Each row of a before or after table is a point. The points were changed in one or more steps. Then noise was added and the rows were shuffled. The steps act on columns, c1 being the first. Name the steps. A step turns or swaps two columns, mirrors them in a line or flattens them onto one, adds a multiple of one to another, or multiplies or shifts one. Angles are multiples of 10 degrees, from the lower column toward the higher: turns from -170 to 170, lines from 10 to 170 but not 90. Use the fewest steps. Two steps may share a column if one is a turn and the other turns, adds or multiplies; they go together, in the order done. Otherwise the lowest column goes first.

Before (10 x 3):
0.26; -0.23; -0.28
-0.28; 0.58; 0.32
-0.25; -0.24; -0.27
-0.10; -0.70; -0.37
0.76; -0.43; 0.48
-0.01; 0.07; 0.45
-0.15; 0.12; 0.85
-0.05; -0.44; 0.03
-0.56; -0.17; 0.17
0.41; 0.79; 0.61
After:
-0.08; -0.16; 0.40
0.39; -0.12; -0.43
-0.22; 0.04; -0.40
0.08; 0.38; -0.42
-0.90; -0.29; -0.05
-0.67; 0.56; -0.32
0.36; -0.18; 0.12
0.28; -0.48; 0.26
0.03; -0.31; -0.05
-0.30; 0.08; -0.79
Steps: turn c1 and c3 by 150 degrees; multiply c2 by 0.7

Before, 12 rows:
-0.22; -0.48; -0.65; 0.19
-0.11; -0.35; 0.54; -0.97
0.44; -0.53; -0.38; 0.17
-0.03; 0.13; 0.13; -0.64
-0.25; -0.39; -0.05; -0.01
0.15; 0.76; -0.32; 0.26
0.12; 0.52; -0.42; 0.43
-0.12; -0.40; -0.01; -0.05
-0.02; -0.26; -0.17; -0.96
0.22; -0.51; -0.17; -0.48
0.01; 0.14; 0.14; -0.25
0.39; 0.67; -0.94; 0.52
After, 12 rows:
-0.32; -0.26; -0.31; -0.09
1.01; 0.02; 1.09; -0.58
0.01; -0.69; -0.09; 0.70
0.33; 0.34; 0.74; -0.08
-0.60; -0.21; -0.26; -0.17
-0.55; -0.60; 0.01; -0.55
0.30; 0.25; 0.70; -0.38
-0.27; -0.31; -0.57; 0.95
-0.12; -0.16; 0.00; 0.62
1.13; -0.49; -0.18; -0.49
0.09; 0.03; 0.00; 0.29
0.53; -0.65; -0.30; 0.18
Steps: multiply c1 by 2.5; turn c2 and c3 by 130 degrees; turn c2 and c4 by -150 degrees

Before (13 x 8):
-0.57; 0.40; 0.63; -0.55; 0.02; -0.41; -0.17; 0.14
0.49; -0.15; -0.22; 0.48; -0.14; 0.44; -0.19; -0.51
-0.24; -0.07; 0.39; -0.39; 0.23; -0.74; 0.45; 0.13
-0.38; -0.20; 0.93; -0.83; 0.23; -0.06; 0.37; 0.46
-0.37; -0.50; 0.19; -0.10; 0.70; -0.17; 0.23; 0.26
0.07; 0.06; 1.11; 0.27; -0.24; -0.76; -0.54; -0.68
-0.82; 0.00; 0.99; -0.14; -0.16; -0.58; 0.21; -0.16
-0.13; -0.18; -0.12; -0.35; 0.89; 0.56; -0.43; -0.42
0.40; -0.18; -0.06; 0.61; 0.34; 0.34; -0.63; 0.00
0.56; -0.15; -0.42; 0.16; 0.36; 0.36; -0.47; -0.66
0.49; -0.74; 0.16; 0.35; -0.32; -0.03; -0.65; -0.68
0.20; -0.06; 0.40; 0.05; 0.65; 0.35; 0.18; -0.31
0.54; -0.01; 0.00; -0.18; 0.66; 0.19; -0.41; -0.16
After:
0.27; 0.16; 0.50; -0.58; -0.42; -0.67; 0.05; 0.62
0.08; 0.17; 0.31; 0.42; 0.39; 0.69; 0.59; -0.03
-0.27; -0.42; 0.76; -0.47; 0.10; -0.68; 0.07; 0.15
0.28; 0.12; 0.04; 0.41; 0.27; 0.68; -0.03; -0.67
-0.59; -0.09; 1.72; 0.43; 0.59; -0.23; 0.02; -0.90
0.04; 0.77; 0.92; 0.51; 0.72; 0.25; 0.10; -0.88
-0.37; 0.04; -0.09; -0.05; -0.48; -0.80; -0.06; 0.17
0.48; 0.14; -0.14; -0.40; -0.06; 0.09; 0.93; -0.51
-0.20; 0.53; -0.29; -0.30; -0.53; -0.19; 0.47; 0.32
0.33; 0.04; -0.03; 0.04; -0.48; 0.27; 0.42; -0.39
0.39; 0.20; -0.17; 0.39; 0.26; 0.33; 0.54; -0.84
0.50; 0.06; 0.04; 0.33; -0.01; -0.03; 0.78; -0.21
-0.68; 0.00; 0.89; -0.52; -0.10; -0.54; -0.22; -0.30
Steps: turn c4 and c6 by 50 degrees; turn c1 and c4 by 60 degrees; multiply c2 by -1; turn c5 and c7 by 120 degrees; add 1 times c5 to c3; multiply c8 by 1.3

Before:
1.14; -0.47; -0.20; 0.13; 0.39; -0.19; 0.03; 0.04; -0.10
0.68; 0.40; -0.19; 0.73; -0.72; -0.09; 0.13; -0.37; 0.60
-0.51; -0.13; -0.44; -0.13; -0.43; -0.51; 0.14; -0.05; -0.44
-0.22; -0.05; -0.90; -0.12; 0.00; 0.09; -0.12; -0.19; -0.53
0.26; 0.87; 0.31; -0.81; -0.87; -0.24; -0.01; -0.01; -0.15
-0.64; 0.20; -0.23; -0.32; -0.53; -0.36; -0.20; 0.59; -0.09
-0.37; 0.16; -0.26; 0.71; 0.01; 0.11; 0.21; -0.16; 0.14
0.22; -0.90; -0.76; -0.35; 0.15; -0.08; -0.27; -0.59; 0.49
0.00; 0.74; -0.08; 0.33; -0.72; -0.28; -0.24; -0.30; 0.31
-0.08; 1.14; -0.21; 0.04; -0.11; -0.20; 0.23; -0.05; -0.12
-0.64; 0.30; 0.58; 0.57; -0.46; -0.38; -0.22; -0.33; -0.32
-0.05; 0.86; -1.21; 0.55; -0.10; -0.39; -0.47; 0.52; -0.22
-0.01; -0.04; -0.36; 0.39; -0.73; 0.07; -0.63; 0.57; 0.04
After, 13 rows:
0.15; 0.03; 0.31; -0.07; 0.70; 0.41; -0.45; -0.70; -0.18
-0.04; -0.14; 0.48; 0.42; 0.71; -0.04; -0.35; -0.02; 0.66
-0.59; -0.19; 0.26; -0.56; 0.50; 0.09; -0.38; -0.21; -0.05
-0.66; -0.45; -0.45; 0.64; 0.43; 0.04; -0.34; -0.05; 0.33
-0.03; -0.60; 1.39; 0.05; 0.07; 0.04; -0.66; -0.75; 0.00
-0.20; -0.69; 0.62; 0.06; 0.08; -0.22; 0.02; -0.01; 0.70
0.63; 0.30; 0.48; 0.84; 0.73; -0.40; 0.04; -0.14; 0.47
-0.34; 0.05; 0.31; 0.68; -0.08; 0.06; 0.20; -0.33; 0.07
0.18; -0.58; 0.12; -0.64; 0.88; -0.29; -0.12; 0.56; 0.80
0.29; 0.86; 0.39; 0.13; -0.15; 0.07; -0.22; 0.67; -0.86
1.02; 0.15; -0.11; 0.09; -0.36; -0.50; -0.08; -0.07; -0.54
-0.16; -0.41; 0.69; 0.07; 0.02; 0.23; 0.01; 0.22; -0.71
-0.61; -0.29; 0.23; -0.08; 0.37; -0.26; -0.22; 0.14; -0.51
Steps: turn c6 and c7 by 40 degrees; turn c1 and c6 by -20 degrees; turn c2 and c9 by -120 degrees; turn c3 and c9 by 150 degrees; mirror c4 and c8 in the line at 160 degrees; multiply c5 by -1

Before, 13 rows:
-0.17; 0.14; -0.11; 0.40; -0.25; -0.12; 0.02; 0.08; 0.33; -0.59; 0.53; 0.32
-0.28; -0.02; -0.04; -0.03; -0.03; -0.21; -0.38; -0.57; 0.15; 0.28; 0.13; 0.12
0.25; 0.16; 0.48; 1.64; 0.17; -0.18; -0.37; 0.37; -0.01; 0.10; 0.30; -0.14
1.04; 0.05; 0.31; -0.05; -0.13; -0.71; 0.29; 0.12; 0.31; 0.07; -0.93; 0.39
0.23; -0.41; 0.07; 1.05; 0.11; -0.20; -0.20; -0.80; 0.08; -0.09; 0.48; -1.09
0.12; -0.29; -0.24; -0.03; -0.05; -0.35; -0.27; 0.33; -0.05; -0.09; -0.85; 0.23
0.06; -0.21; -0.13; 0.11; 0.17; -0.21; -0.04; 0.54; 0.09; 0.25; 0.58; 0.31
-0.33; 0.19; -0.28; 0.30; -0.10; -1.80; -0.31; 0.63; 0.61; 0.27; 0.47; 0.51
-0.32; -0.31; 0.61; 0.28; 0.51; 0.14; -0.23; 0.45; 0.52; -0.04; -0.43; -0.49
-0.24; -0.02; 0.39; -0.03; 0.56; -1.15; 0.10; 0.35; -0.06; -0.07; -0.12; 0.20
0.17; 0.75; 0.05; 0.50; -0.29; 0.02; 0.04; -0.35; 0.01; -0.35; 0.13; -1.24
0.19; 0.12; -0.20; 0.28; -0.29; 0.09; 1.43; -0.29; -0.01; 0.14; -0.30; 0.21
-0.11; -0.18; 0.47; 0.62; -0.49; -0.50; -0.04; 0.43; -0.01; 0.06; 0.40; 0.06
After (13 x 12):
0.31; -0.60; 0.24; -1.56; 0.51; -0.18; 0.09; 0.18; -0.59; 0.14; -0.19; -0.14
0.27; 0.07; 0.33; -1.06; 0.45; -0.19; -0.31; -0.78; -0.42; -0.20; -0.62; -1.11
0.21; -0.56; -0.46; -0.43; 0.01; 0.04; -0.10; -0.33; -0.17; -0.34; 0.03; -1.20
0.33; 0.10; -0.11; -0.26; -0.01; 0.14; 0.08; 0.26; -0.12; 0.15; 0.28; 0.17
-0.23; -0.34; 0.51; -0.54; -0.17; -0.51; 0.09; 0.36; -0.21; 0.14; -0.28; 0.03
-0.25; -0.28; -0.23; -0.24; 0.03; -0.09; 0.02; 0.02; -0.35; -0.51; -0.40; 0.32
1.37; 0.09; 0.22; 0.13; 0.17; -0.76; 0.10; 0.21; -0.29; 0.07; 0.87; 0.33
0.09; -0.04; 0.06; -0.10; 0.52; -0.19; 0.22; 0.36; -0.06; 0.27; -0.61; 0.29
-0.50; -0.13; -0.28; 0.00; 0.19; -1.78; 0.21; 0.43; -0.64; 0.26; -0.41; 0.58
0.16; 0.63; -0.05; 0.04; 0.30; -0.37; -0.02; 0.22; 0.07; -0.11; 0.68; 0.27
-0.48; 0.05; 0.65; -0.11; 0.74; 0.14; 0.08; 0.26; -0.57; -0.02; 0.46; -0.55
-0.33; -0.05; -0.03; 0.08; 0.25; -0.25; -0.16; -0.56; -0.20; 0.23; -0.13; 0.11
-0.27; -0.16; 0.24; 0.04; 0.88; -1.08; 0.12; 0.35; 0.02; -0.09; 0.28; 0.08
Steps: multiply c1 by 1.3; turn c2 and c3 by -40 degrees; turn c2 and c11 by 160 degrees; turn c4 and c9 by -160 degrees; shift c5 by 0.30; flatten c7 and c8 onto the line at 70 degrees

Before, 11 rows:
-0.01; 0.65; -0.27; 0.34; -0.76; 0.07; -0.09; -0.28; -0.62; 0.49; -0.17; -0.15; -0.42; -0.83
-0.57; 0.54; 0.16; -0.31; -0.30; -0.16; 0.19; -0.69; -0.49; -0.12; 0.21; 0.44; 0.97; 0.45
-0.06; 0.47; -0.16; -0.46; -0.06; 0.05; 0.68; -0.67; 0.14; 0.35; -0.12; 0.26; 0.74; 0.58
0.34; 0.49; -0.07; -0.40; 0.03; 0.11; 0.24; -0.07; -0.21; 0.15; 0.26; 0.73; 1.21; -0.07
-0.08; 0.85; -0.26; -0.12; -0.56; 0.56; -0.07; -0.08; -0.51; -0.27; 0.40; -0.30; -0.65; -0.42
0.55; 0.08; 0.26; -0.60; -0.32; -0.24; -0.31; 0.76; -0.58; 0.12; -0.62; 0.56; 0.16; 0.56
0.46; 0.52; 0.34; -0.40; -0.61; 0.28; -0.99; 0.36; -0.07; 0.22; -0.71; 0.62; -0.08; 0.31
0.40; 0.61; 0.15; 0.04; -0.50; 0.15; -0.34; -0.80; -0.68; 0.08; 0.53; -0.39; -0.79; -0.47
-0.11; 0.60; -0.37; 0.16; -0.29; 0.50; -0.64; -0.28; -0.64; 0.60; 0.52; -0.91; -0.57; -0.33
-0.24; 0.56; 0.68; 0.32; -0.08; 0.10; -0.08; -0.14; -0.27; 0.01; 0.08; -0.12; -0.50; -0.65
0.09; -0.02; 0.06; -0.90; -0.11; 0.19; -0.73; 0.05; -0.46; 0.25; -0.90; 0.56; -0.27; -0.05
After, 11 rows:
0.48; 0.66; -0.41; -0.09; -0.10; 0.07; 0.08; 0.44; -0.11; -0.40; -0.27; -0.67; 0.87; -0.21
0.43; 0.39; 0.02; 0.41; -0.32; 0.20; -0.42; 0.59; -0.42; -0.41; 0.50; 0.75; 0.28; 0.71
-0.17; 0.49; 0.21; 0.42; -0.24; -0.15; 0.09; 0.66; 0.16; -0.07; -0.37; -0.09; 1.08; 0.26
-0.20; 0.78; 0.33; 0.45; 0.54; -0.45; 0.92; -0.88; -0.23; -0.02; 0.31; -0.35; -0.53; -0.20
-0.06; 0.28; 0.01; 0.68; -0.50; -0.26; -0.41; 0.53; -0.38; -0.40; 1.16; 0.10; -0.30; -0.02
-0.36; 1.00; 0.28; -0.17; 0.07; -0.40; 0.40; -0.24; 0.00; -0.63; -0.15; -0.14; -0.74; -0.37
0.49; 0.30; 0.08; 0.51; -0.15; -0.06; -0.49; 0.15; 0.33; -0.16; -0.51; -0.69; 0.77; 0.13
-0.65; 0.89; -0.04; -0.01; 0.27; -0.13; 0.63; -0.34; -0.37; -0.42; 0.11; -0.66; -0.90; 0.25
0.08; 0.53; -0.18; 0.41; 0.05; -0.29; -0.17; 0.61; 0.23; -0.59; 1.28; 0.30; -0.08; 0.54
-0.69; 0.85; 0.22; 0.13; 0.87; 0.01; -0.02; -0.11; -0.21; -0.44; 0.16; -0.31; -0.48; -0.39
-0.65; 0.58; -0.66; -0.09; 0.29; -0.24; 0.12; -0.04; 0.14; 0.10; -0.06; -0.11; -0.57; -0.27
Steps: turn c1 and c3 by 160 degrees; turn c1 and c14 by -70 degrees; turn c2 and c9 by 30 degrees; turn c4 and c10 by -120 degrees; turn c5 and c10 by 120 degrees; multiply c6 by -1; turn c7 and c11 by -120 degrees; swap c8 and c12
